Each row is a point. Examples show where two turns around zero, p and q, send a point. Where does a point land after both, in the order given? Backwards means that the second turn is done in reverse. Each puzzle has new turns, and all numbers are rounded.
In the rows, zero is written as 128.

Turn p:
[145 112 123] -> [147 131 114]
[154 150 118] -> [151 140 152]
[115  99 122] -> [119 131  97]
[ 76 156 137] -> [ 73 122 150]
[151 122 139] -> [151 116 126]
Turn q:
[133 136 160] -> [114 139 156]
[104 140 107] -> [123  99 112]
[163 108 103] -> [149 159  99]
[125 148 163] -> [102 130 159]
[115 109 107] -> [152 114 114]
Where do these land?
p, then q: [105 146 113] -> [112 104 144]
p, then q backwards: [116 148 147] -> [109 141 147]
q, then p: [112 116 123] -> [144 125 115]
p, then q: [179 102 128] -> [129 176  97]

Turn p:
[117  75 100  97 108 119] -> [ 88  83 126 145  95 142]
[128 134 141 128 166 142] -> [130 133 144 118 165 137]
[ 95 136 129 127 125 114] -> [109 139 110 146 137 116]
[161 122 166 164 138 144] -> [155 151 180 113 128 122]
[142 137 115 149 143 129] -> [157 128 133 137 138 136]
[136 130 136 156 141 162] -> [145 154 152 124 136 153]
[134 137 104  97  92 134] -> [123 114  91 110  97 138]
[111 153 134 106 112  80] -> [116 121  90 131 130  79]
Turn q:
[147 142 157 134  72 111] -> [156 138 173  85 133 135]
[115 122 134 139 161  86] -> [107 128 115 120 127  78]
[127 156 141 140  97 169] -> [154 138 141 129 165 166]
[153 127 133 138 157 132] -> [135  97 106 125 133 119]
[131 136  98 105 119 116] -> [143 143 131 144  96 125]
[102 114 136 105 135 154] -> [100 144 109 132 129 157]
[121  99  97 133 155 127] -> [101 109 119 160 112 116]
Where do these land?
p, then q: [112 139  86  85 122 129] -> [106 123 136 181 107 143]
q, then p: [136 115 133 143 156 156] -> [118 115 144 154 133 157]
q, then p: [116 129  99 132 139 106] -> [140 138 125 152 119 101]
p, then q backwards: [145 146 149 154 149 140] -> [124 161 139 139  98 122]
q, then p: [116 102 117  99  85 114] -> [109 172 114 100 109 114]
q, then p: [167 136 146 150 149 130] -> [123  80 149 131 125 135]
p, then q backwards: [ 97 112 153  95 100 109] -> [103  87 132 124 157  98]
q, then p: [135 144 141 167 125 140] -> [132 109 158 125 157 128]

Turn p:
[163 144 126 138 150  85  85 126 126] -> [176 132  95 127 158  94 134 141 116]
[154 131  96 145 132 130 105 141 102] -> [130 122 125 107 166 121 140 141  95]
[ 84 136 135 131  97 151 126 133 104] -> [121 135 153 102  95 158 107 135 111]
[128 120 155 104 112 165 132 128 100] -> [122 129 147 125 119 155 111  84 108]
[115 127 141 134 101 137 170 121 110] -> [108 144 137 108 103 157 143 110 140]
[128 146 115 123 184 106 149 125 170] -> [122 104 103 141 145  97 120 143 186]
[ 97 104 157 146 120 159 153 123 140] -> [ 99 161 161 141 108 144 113 121 147]
[129 122 126 116 106 152 129  93 128] -> [102 135 111 141 109 142 122 113 106]
[117 105 116 116 160  89 139 133 157] -> [129 108 132 145 119  80 142 139 161]
[165 144 115 128 117 108  93 157 142] -> [169 110 118 144 158 133 147 151 109]
Turn q:
[139 143 101  90 148 110 114 134 110] -> [118 117 130 107 167 141 116 163 124]
[136 119 162 158  99 111 186 118 152] -> [117 111 113 130 102  85 148  72 155]
[127 135 118  94 146 143 121 171 116] -> [118 126 110 129 138 148 146 179 122]
[145 153 156 174 127 143 138 107 122] -> [131 155  99 118 114 125 119  78 115]
[139 116 155 138 149 136 153 103 155] -> [140 147 133 115 130 116 163  92 143]
[112 107 117 115 136 151 109 102  98] -> [162 124 153 115 123 142 125 142  95]
[151 123 144 142  96 135 145 114 172] -> [124 135 131 123  97 123 131  93 175]
[117 146 130  95 123 121 104 145 108] -> [ 98 120 134 123 131 145 120 160 107]
[138 113 106 130 134 125 104 145 100] -> [143 134 123 129 134 119 105 165 116]
[ 81 126  83 159  97 119 144 124 157] -> [146  87 138 189 126 136 108 102 148]
[122 127 136 113 152 114  89 145 118] -> [110 152 144 133 146 128 126 161 107]
Where do these land?
p, then q backwards: [114 110 143 156 109 146 132 124 151] -> [119 127 141 129 129 135  87 144 151]
q, then p: [127 122 159 137  89  97 120 102 120] -> [156 148 121 128  77 117 123 123 110]
p, then q backwards: [ 71 130 111 143 126 108  97 127 128] -> [148  89 129 114 103 129  98 143  93]
q, then p backwards: [127 123 108 132 116 115 103 132 104] -> [106 135 123 128 138 142  95 131 135]
q, then p: [136 161 114  79 143 147 136 102 118] -> [ 97  95 147 143 134 128 100  87 124]
p, then q: [115 151 134 149 132 131 142 166 118] -> [114 150 130 115 121 145 164 144 143]
q, then p: [140 117 147 148 126 148 157 114 114] -> [119 117  97 124 115 130 160 116 115]
q, then p: [127  90 133 112 148 143 126 159 143] -> [137 122 142 125 143 155 156 133 167]
q, then p: [131 129  69 114 123 102 144 121 122] -> [130 127 150 165 156  83 125 124 121]
p, then q: [170  84  90 128 130 137 121 110 159] -> [150 111 107 169 157  94 130 104  95]
p, then q: [156 138 157 136 141 110 135 107 126] -> [135 126 124 115 160 146 111 108 151]
p, then q: [122 180 171 101 153 153 124 172 134] -> [154 199 157 105 113 145 131 142 155]

Turn p:
[102 129 156 123  91 125  93 156  99 154 126 115] -> [131 130 126 164 127  96 117 150 137 163  85 106]
[107 137 125 150 145 123 140 158 143 145 114 158] -> [156  98 116 141 116 154 107 131 112 143 134 142]
[116 134 109 123 129 151 144 118 124  68 142 102] -> [141 161 121 126 103 126 160 105 151  94 150 110]
[151 174 133 123 148 129 126 121 148 142 140 151] -> [123 124 135 105 149 173 118 136 137 152 148 120]
[144 126 129 168 139 109  84 146 124 163 158 151] -> [134  79 132 122 161 120 118 107 144 178 114 139]
[109 118 103  93 132 117 112 104 122  96 116 122] -> [117 166  95 112 116 103 117 124 140 110 140 136]
[161 140 152 150 115  82 116 169 133 153 137 146] -> [108  92 153 157 141 148 117 132 148 172 111 160]
[111 106 127 125 108 154 114 102 130 106 109  98] -> [127 144 134 123 109  84 124 129 128  95 131 100]
[133 146 129 138 159 109 163 132 121 174 158 148] -> [137 111 121 113 153 182 139 118 104 150 101 145]
[113  95 140 125 101 118 110 124  92 108  95  90] -> [122 148 127 160 122  73 118 134 141  93  99 128]
[125 125 107 126 115 142 127 104 122 107  90  77] -> [137 149 139 113 110  99 124 147 148  73 121 119]
[131 139 147 144 132 121 166 107 148 141 146 176] -> [125 127 149 124 136 173 116  99  86 146 141 133]
[154 130 146 129 156 145 148 141 115 141 126 169] -> [137 115 127 145 170 155 137 136 101 136 152 137]
[151 126  83 106 115 149 150 121 150 122 143 136] -> [129 143 140  89 110 129 164 138 117 133 159 145]
[113  95 134  97 135 145 128 118 150 100 118  80] -> [ 97 132 105 125  97 103 144 136 128  81 134 101]
Turn q:
[100 132 149 101 140  95 126 124 132 163 121 102] -> [128 131 144  98 114 152 112 153 119  91 112 153]
[ 81 121 144 137 132  84 103 129 116 147 125 151] -> [101 157 158 131 148 132 127 139 101 104 117 170]
[ 97 149 183 131 138 106 114  99 135 120 126 142] -> [138 137 160 143 125 148 153 116 137  96 120 179]
[194 115  93 139 147 151 133 142 120 142 122  84] -> [119  89  94 128 112 105  97 128 138 123 117  61]
[106 130 143 139  95 153 154 156 119 115 139 140] -> [131 169 115 122 136 142 168 130 131 150 136 114]
[153  99  97 121 163 148 150 144 126 102 120 116] -> [149 114  93 153 112  99 112 152 119 137 143  98]
[ 99 121 116 140 113 179 132 114 140 128 143 140] -> [134 126 101 107 146 124 164 106 113 140 159 134]
[114 137 115 141  99 128 145 118 142  91 176 131] -> [153 151 138 106 142  91 154 116 153 157 138 136]
[122 157 144 136 140 102 131 134 157 146 130 157] -> [141 133 131 135 153 146 122 120 130 127  87 160]
[139 109 133 155 107 158 126 123 122 116 168 147] -> [123 139 118 131 164 109 154 107 152 132 157 111]
[175 114  86 105 124 143 114 138 139 123 109 118] -> [116  97 104 132 111 121  84 126 135 160 143 104]
[121 125 169 106 127  98 104 132 138 136 113 129] -> [113 140 142 136 116 159 111 138 144 106 124 163]
[101 157 162  96 136  95 123 107 102 151 136 161] -> [145 140 187 129 149 171 123 130 112 105 127 154]
[157 144  87 137 138 152 115 146 114 109 109  95] -> [123 116 111 135  88 104 110 104 113 145 121  85]
[161 110  98 136 120 129 151 115 118 130  84 107] -> [106  81 123 134 106 118 131 156 123 150 120  97]
Where do these land?
q, then p backwards: [137 133 149 120 151 121 149 115 121 135 146 102] -> [126 140 116 149 135 149 135 126 124 126 107  94]
p, then q: [142 111 125 117 133 116 167 130 120  94 120 142] -> [153 139 144 145 152 116 160 108 124 146 132 124]
q, then p: [115 102 153 145 166 128 132 106 120  84 105 119] -> [142 125 167 161 109 136 138  86 132 133 130 163]
q, then p backwards: [122 149 123 138  95 168 105 136 130 146 174 127] -> [128 136 115 130 152 131 115  78 125 107 175 139]
q, then p: [128 166 120 154  97  88  99 153 128 145 144 123] -> [119 150 112 125 130 140  63 155 125 117 124 101]
p, then q: [111 155 100 129  78 150 126 115 126 167 139 119] -> [114 125 138 118 105 189 105 139 148 126 106 107]
q, then p: [139  88 112 107 107 152  80 105  85 135 100 177] -> [150 112  97 128 142 113 150  65 111 150  88  79]
p, then q: [113 134 141 155 154 118 148 167 132 143 130 103] -> [ 99 106  89 144 121 116 149 141 131 146 147 115]
q, then p: [132 135 171 132 150 110 149 137 148 115 103 134] -> [157 107 163 144 116 130 120 137 123 122 163 141]
p, then q backwards: [149 131 100 107 157 146 119 109 119 103 105 161] -> [101  88 130 103 130 148 119 128 137 131 171 142]
p, then q: [ 95 142 116 107 110 113 129 140 148 150 159 122] -> [102 115 126  90 124 163 129 134 111 151 126 118]
p, then q: [130 112 145 160 150 100 154 131 167 138 139 109] -> [107 118 119 136 121 125 165 144 123 131 184 141]
q, then p: [151 106 109  92 117 155 105 119 121 108 101 127] -> [127 116 135 112 119  93 150 103 121 164 100 111]
